Every row gives one point. A path goes straight from each point to the next, and from the last back to the first. The post is the endless flat space through its rows: a point in 2 columns, a line in 3, a plane in 4, and so on, so that a path can go around it. Count how often the path circles the post. Going back the other way cancels.
In the rows, 128 means zero.

Post (1 x 2):
[[129 120]]
Path:
[[172  64]
 [153  53]
 [197  78]
 [153 135]
 [107 162]
 [ 86 141]
 [115  70]
 [163  64]
 [167  67]
 [112 104]
 [ 69 125]
 [100 115]
 [105  77]
 [ 89 142]
 [122 142]
 [154 141]
 [101 176]
 [105 138]
 [ 83 161]
 [161 162]
 [196 104]]
Times around: 0

Post, 7 rows:
[[160 164 135 142 163 136  43 115]
 [118  83  96 132  94 147 182 109]
 [149 222 128 164 163 126  77 145]
 [113  27 126 138  68 138 178 157]
 [142  75 100  94 109 148 160 159]
 [ 86  86  88 181 144 158 150 132]
 [111 127 159 127 140 179 133 152]]
Path (23 x 8):
[[113  38 100  71 103 157 168 135]
 [ 90 121 109 176 114 190 137  90]
 [182  77  59 142   7  80 203 117]
 [124 111 157 188 126 156 145 103]
 [ 83  35 114 211 144  97 102 109]
 [139 107  89  95 106  98 100 148]
 [146 121  52  57 130 159 105 165]
 [175 101  64 159  75 134 127 128]
 [149 124 127 181 137 138 175 138]
 [176  87  90  69 117 157 226  96]
 [159 174 169 185  85 107 164 168]
 [ 98 100 135 136 154 168 144 135]
 [134 108  72  89 137 101 144 153]
 [102  98 102 159  94 138 140 130]
 [152 131 129 108 106 173 132 172]
 [194  51  93 114 144 161 125 111]
 [130 115 118 159 150 140 105 100]
 [101 100 149 133 148 117 107 139]
 [ 91 135 111  90 111 173 153 135]
 [134  85  99  87 130 217 146 170]
 [127 105 130 142 159 197 103 120]
 [191 107 144  65 128 138 111 122]
 [120  63 127 147  90 114 156 152]]
Times around: 4

Post, 17 rows:
[[134 122 113 155 136 121 137 158 108 101 137 135 122 103 130 170  96  54]
 [112 129 131 178 127 144  72 173 126 109  72 136 106 134 178 179 100 175]
 [132 149 117 193 112 141 116  74 145  82  76 150 150  92 118 122 174 142]
 [ 80 107 146 123 150 214  94 108  73  93 154  99 154 164  95 139 155 154]
 [157 183 120 131 167 163  95 184 142 163 151 153 108  80 128 132 119 123]
 [129  89 182 155 150 148 124 156 190  90 123 159 136 125 108 117 197 167]
 [137 109 147  91 195 147 112 146 120 109 116 106 102 172  70 110 132 140]
 [102  83 187 103 148 171 121 129 124 146 136 103 155  95 133  89  77  90]
 [132 132 125 122 111 100 158 128  80 108 126 121  81  62 154  89 139  93]
 [ 64 148 142 124 142 166 135 140 121 103 108 121 185 132 154 116 216 126]
 [ 77 116 177 100 174 134 127  94 174 121 111 179 173 122 152 122 166 193]
 [153 189 123 126  62  59 137 139 148 130 134 143  95 156 136 153 147 119]
 [156 127  52 140  85 116 169 169 158  81 126 113  78 107 154 103 152  95]
 [121 148 149 180 123 100  94 151 158  94 148  95 157  97 168 149 129 169]
 [152 123 139 126  78 105 119 151 124  57 113 161 137 115  94 133  93 126]
 [130 131 108 135 120 143 118 131  99 113  89 127 128 129  49 205 158 193]
 [145 142 143 181 178 167 182 128 132 159  85 193 139 126 101 102 143 151]]
Path:
[[143 150 143 142 170 110 132 169 147  86 135 117 112 128 115 130 133 139]
 [112 135 185 117 180 154 126 108 176 142 185 120 150 120 170 173 156 136]
 [168 127 127 103 169 154 170 196 142 114 160 152 176 129 130 132 144 102]
 [137 140  85 130 113 130 147 137 116 127   7 166 169 114 133  99 144 118]
 [121 125 171  66 129 136 104 156 188  83  92 237 127 157 159 117 162 133]
 [ 87 172 121 133 114 198 129 116  70 129  59  91 115 131 119 157 157 158]
 [ 88 108 176 117 113 136 144 125 139 121 125  76 128 108  77 122 148 108]
 [ 90 139 162 161 118  88  78 172 170 129 140 112 168 132 162 107 122 118]
 [155 107  93 144 187 157 138 132 117 136 126 149 134 101 131  82 124 134]
 [137 130  64  48  67 176 109 147 151 103 116 188 146  98 119 165 180 188]
 [130 116 158  88 117 161 122 164 200  79 141 126 120 120 188 129 181 105]
 [ 73 139 169 119 195 106 141 134  98  85 112 182 141  68 157 164 176 173]
 [134 112 125 165 131  88 106 108 163  75 158 115  62 144 123 116 103 142]
 [116 111  69 136 158 119 119 126 129 106 142 128 175 119 113 120  60 118]
 [106 172 142 145 188 127  67 147  53 127 132  83 163 140 151 193 169 119]
 [151  99 147 151 144  99  60  66 137  51  95 129 131 125 117 160 127 128]
 [134 106 123 159 100 136 147 139 130 183 121 144 131 147 125 134 182  90]
 [106 140  89 106 140 150  35 123 121 124 126 157  86 121 100 159 111 184]
 [144 140 149 163 125 123 160 170 140 126 129  88 111 100 121  88 148  93]
 [187 189 147 185  81 105 121 163 184  67 123 134 163 105 140 136  68 144]
 [111 124 136 116 117 178 159 194 135 151 137  97 146 146 194  91 129 117]
 [114 126 177  87 179 114 100 154 103 146  88  61 153 124 161  74 179 140]
 [ 88 107 107 168 130 137  99 107 125 103 123 161 182 103 134 159 138 144]
 [ 88 166 145 152 141 115 119 177 165 106  88 151 140  91 135  96 167 131]]
Times around: 0

Post:
[[151 176 148  98 203 133 126 124 178 164 176 153  49  88 181  97 126 132]
 [125 168 129 133 157 158 149  84 150 124 155 145 150 133  91 109 107 147]
 [113 101 127 191 124 147  97 141 122  49 114 163  70  98  74 173  69 168]
 [142 119 128 162 136 139 129 179 140 128 198  87 165 133 145 124 119 122]
 [152 131  64 146 195 141 142 125 217 113 122  94 128  69 136 132 121 151]
 [158 125 111 112 132 115 172 119 102 124 112 172  99 190 100 121 131  57]
 [171 101 123 148 157 218 196 111 169  98 108 111 146 144 119 141 104 129]
 [129 135  94 129 129 190 163 146  37  67 154 147  55  39 128 176 159 156]
 [ 80 114 144 115 188 170 148  74 117 115 103  93 121 131  94 153 136 152]
 [126 150 131 131 202 180 116  65 124 114 138 133 148 131 134 129 165 140]
 [162 104 110  92 134  95 100 111 154 132 148 137 121 112 156 168 109 142]
 [116 118 107 135 157  82  98  92 131 100 120  83 143 153 155 149  44 128]
 [162 119 157 115 142  99 109 188  18  96 158 111 114  95 112 109 214 169]
 [117 167 139 216 118 137 167  78 129 141 146 122 146 139 150 134 113 135]
 [ 54 137 162 126 111 142 104 182  76  73 103 176 148   7 110  78 102 125]
 [101 173 182 136 104 154 165 151 143  68 150 177 143  84 153 107 114 116]
 [125 171 133  88 141 161  78 142 149 147 105 164 124 152 173 144  90 133]]
Path:
[[120 167 126 165 173 132 147  64 137  94 133 154  66 154 226 161  87 132]
 [ 80 169 143 125 110 100 103  83 151 191 146 126 129  96 216 122  53 118]
 [173 177  40 108 117  85 172  88 165  39  89 171 163 140 168  81  93 103]
 [101 114 139  20 148 173 169 108 165 114 160 151 142 139 131 161  94 113]
 [ 99 125 183 120 154 130 105 135  97 113 127 129 138  51 142 110  81 151]
 [159 158 165 181  87 243 177 143  58  86  95 154 124 104 133 142 131 155]
 [119 162 174 104 171  77 131  78  74  81 150 152 138 117 178 157 112 121]
 [ 94 153 107 120 131 166 151 108 114  69 218 188 138  70 130 167 109 145]
 [205 160  67 203 135 125 152 176 212 192 212 178  73 141 108 166 153 169]
 [139 122 155 168 143 119 212 203 112  57 144 122 145  91 119  95 153  75]
 [112 130 119 122 125 138  66 146 128 132 123 139 140 117 159 134  52  67]
 [153 110 107 143 153 163 124 142 172  90  67 159  92  68 101 150 103 131]
 [103 111 164 116 126 158 177 145 101  98 131  72 122 101 118  99 127 120]
 [146  99 182 142 180 112 200 118 112  91 114  61  95  96 113  90 168 176]
 [ 64  75 144 131 134  74 135  78 160 106 241 164 132  92 115 188  67 140]
 [130 102 155 151 111 138 126 120  65 152 169 127 184  50  97 134 159 167]
 [122 139 122 134 102  63 100 102 149 177 141 149 172 107 200 139  34 135]]
Times around: 1

Post (17 x 18):
[[136 143  82 199 109 121 138 125  96 120  79 147 114 141  78 138  95 131]
 [112 145 138 147  86  88  93 154 130 146 140 177 125  98 104 104 136 129]
 [157 108 120 132 150 167 151 154 143 134 168 108 153 146 145 125 129 131]
 [153  96  95 183 139 100 138 120 107  82  84 178  95 159 128 107 147 129]
 [135 130 135 167 146 137 121 151 114 117  64 167  67 126  85  93 148 118]
 [124  99 103 112 169 121 137 148  88 127 133  95 140 136 129 108 122 130]
 [110 112 157  87 100 161 122 116 148 165 154 130 160  90 171 102 114  86]
 [ 84 105  90 182 165 147 154 142 101 119 102 142 107 164 129 149 135 132]
 [136  95  78 184 145 104 156 124 132 125  81 126  82 185  75 137 124  97]
 [149 138 127 121 167 112 147 132  99 126 144 133 117 146 162 148 128 101]
 [115 130 161 124  90 123  75 148 154 140 135  81 155  90 152 127 138 121]
 [131 138 145 173 157 115  73 122 132 139 128 159 115 127 110 105 105 131]
 [135 134 124 137 134 122  86 147 127 181 113 147 166 115 129 114 142 128]
 [110 116 191 118  66 131  74 156 121 159 139 137 159 131 130 106 128  92]
 [121 134  84 200 130 110 148 103  96 126 111 115 109 170 115  90 145 112]
 [155 101  67 172 181 141 115 154  97 123 139 158  99 136 138 125 133  88]
 [106 155 133  97  81 145  71 116 137 135 159 120 156 128 121 123 140 123]]
Path, 29 rows:
[[147  88 114 152  97 137  86 179  73 101 170 174 107 125 125  96 115 134]
 [128 128 122 131  99 163 123 121 125 155 150  95 149 144 139 140 149 108]
 [189  96 138 166 160  98 114 169  73  98 135 201  99 124  56  95 107 111]
 [ 97 108 140 211  80 138 117 168 113 120 111  87  96 156  80 122 153 116]
 [142  93 143 162  88  51  82 129 115 141 137 138  90 151 126 153 144  64]
 [115 103 130 177 144 143  90 136 132 154 155 129 156 151 128 144 118 115]
 [165 114 140 112 176 106  98 126 162 129 112 137 110 146 134 122 150  66]
 [129 135 110 168 157 141  74 142 143 180 100 150 101 143 124  68 163  72]
 [129 127  89 133 157 121 123 106  90 137 107 128 133 132 143 118  81 159]
 [109 121 151 154 145 145 137  98 125 146 147 108 118 154 145 142  94 132]
 [ 98 105 105 207  89  72 138 125  78 132 128 146 164 164 102 149 136 145]
 [ 90 118 106 133 100 115 148 134 123 125  72 144 138 161  92 146 147 116]
 [134 147 104 135 142  96 138 158 111 126  86 162  90 142  94 116 147 115]
 [178 125 133 107 143 115  83 145 124 138 106 109 122 142 100  95 116 129]
 [161 137  97 127 143 125  84 112  63  97 154 174  72 127 116 128 104 127]
 [103 134 132 143 102  75 141 111  63 112 154 119  99 148 130 106 143  85]
 [ 94 146 168 141 156 125  95 151 136  98  97 153 116 121 136 196 152 137]
 [114  97 155 120 150 121  88 107 127  96 131 152  99 140 136  81 109  96]
 [112 114  74 152 136 127 159 174 129  81 129 118  99 154 163 143 146 152]
 [173  91 123 174 173 162 123  89 132 143 119 150 119 153 186 110 128  89]
 [110 112 134 115  68  80  90  69 108 130 130 138  89 146  55 105 127  46]
 [ 69  94 148 173 135 108 151 117 137 126 107 148 132 167 127 135 133  79]
 [ 96 138 129 153  97 118  89 126 145 155 134 166 144 126 136  94 134  85]
 [ 94  99 150 117 139 124 106 173  75 142 121 132 129 124 198 110 144  96]
 [ 95  98 148 158 119  88 108 151 112 138  84 145  68 142 139 114 167 139]
 [117 114  82 132  69 113 131 103  94 102 133  98 138 155 106 135 170 131]
 [123 143 131 145  75 139 174  93 172 111 150  72 152 131 135 139 142  73]
 [102  96  78 125 126 125 127 176  84 117 140 249 120  51 151  95 118 112]
 [ 87 120 160 130 177 168 119 183 125 145 125 122 128 128 171  80 135 135]]
Times around: 5

Post (17 x 18):
[[151 124 129 169 111 104 102 129 111 122 153 144 105 124 159 129 121 108]
 [138 121  91 137 101 164  95 156 111  99 100 143 127 151 106 176 108 104]
 [109 107 152 114 110 136 136 141 106  99 115 142 105 157 106 111 105 135]
 [119 112 182 149 104  88 131 161 160 149 149 117 112 169  75 184 121 108]
 [130 125  98  98 171 123  73 142  89 176 126 131 128  53 145  89 113  99]
 [168 142 124 120  90 109 115 122 130  91 156 141 135 166  80 162 132 122]
 [180 129 125 147  79  95 126  91 144  75 164  90  95  95 118 135 169 165]
 [149 127 125  72 151 169 146 111 104 134  78 101 141 173 150  80 147 116]
 [116 111 117 147 112 155 128 146 108 124 141 126 162 135 116 130 104 115]
 [181 110 145 171 143  95 128 107 110 124 101 142 100  88 107 124  89  95]
 [111  81 132 151 112  69 106 150 203 110 175 115 124 190  95 175 126 113]
 [136 150 149 124 148 168 114 140 146 119 114 127 125 145 142  99  93 107]
 [128 101 164 140 137 135 131 156 113  93  99 157 152 123 136 157 137 100]
 [113 135 131 115 160  89 165  80 169 158 115 141 139 149 163 125 172 121]
 [169 107 139 131 129 165 107 195 119 140 145 116 102 191 121  88  97 191]
 [139 164 141 123 113 181 176 139 148 105 119 115 122 187  80  75 163  84]
 [157 139 139  96 124 138 118 113 136 160  85 129 135 101 158  64 144 122]]
Path (29 x 18):
[[173 169 121 128 106 104  83 143 122 197 108 133 128  72 187 107 129 111]
 [ 85 127 190   7 159 147 108 204 129 180 137 136 129 126 135  85 131 141]
 [112  67 129 137 160 103 154 176 120 149 160 129 131 125 127 154 181 131]
 [139  79 112 151 165 166 102 181 119 106 146 116  61 148  83 127  90 119]
 [157  73 189 224 170 124 132 201 137 151 156 136 124 122 131  97 131 136]
 [100 128 145 115 192 114 139 149 118 109  97 129 152 123 145 176 204  96]
 [150 103 164 153 156 147 131 161  87  63 113 131 129 117 118  78  60  89]
 [162  83 105 142 132 140 169  84  72 130  52  91  78 174 103 142  65  91]
 [132 150  84  99 134 127  65 133 136 146 169 161  67 147 180 103 133 154]
 [186  97 104 144 100 134  80 104 111  78 174 106 140 200  51  99  72 106]
 [218 143 123 139 143 123  85 147 130 107 105  99  98 121  76 105 144 149]
 [ 97 154 110 125 144  65 119 129 210 123 125 171 139 118 146 144 187 123]
 [ 70 158 143  84 131 121 108 144 150 163 162  89 144 142 142 182 103 106]
 [131 113 135 141 116 140 158 153  98 132 164 179 110  78 108 124 111 158]
 [187 108 183 101 152 142 125 145 179 121 122 129 125 187 119 100 177 114]
 [149 148 110 160  83 157  88 167 122 143  92 185 123 152 112 159 144 112]
 [102 137 124 168 158 104 167 116 165  97 125 120 134 104 117 127 164 122]
 [165  91 156 151 110  76 112 166 145 126  98  93 103 180  83 142 123 119]
 [150 142 109  92  94  93 103 113 109 143 126 152 154 179 158 143 132 100]
 [ 95  81 136 115  90 123 143 119 135 131 130 171 162  73 132 125  68 153]
 [161  99 138 137 109 161 111 143 157  93 142  97 126 183  86 136  91  91]
 [165 127 120 149 117 134  60 136  85 128 197 163 142  81 146  70 129 168]
 [170 146 136 162 154 150 125 119 171 135  94  91 145 136  93 163 100  85]
 [110 130 196 215 140  99 173 185 133 156 104 159 137 139 145 119 132  81]
 [144 129 115 122 122 122 158 143  88 143 140 139 162 139 111 140 171  90]
 [220 128 165 162 128 121 165 135  91 130 141 178 105 177 122  81 127 144]
 [175 100 152 151 156 116 137 141 155 104 176 162 144 155  93 143 142 167]
 [191 137  91 158 126 160  70 124  76 145  80 160  92 113 143  95 101 143]
 [ 98 115 126 175  75 101 145 106  68 138 134 108 108 122 144  88  96 158]]
Times around: 5
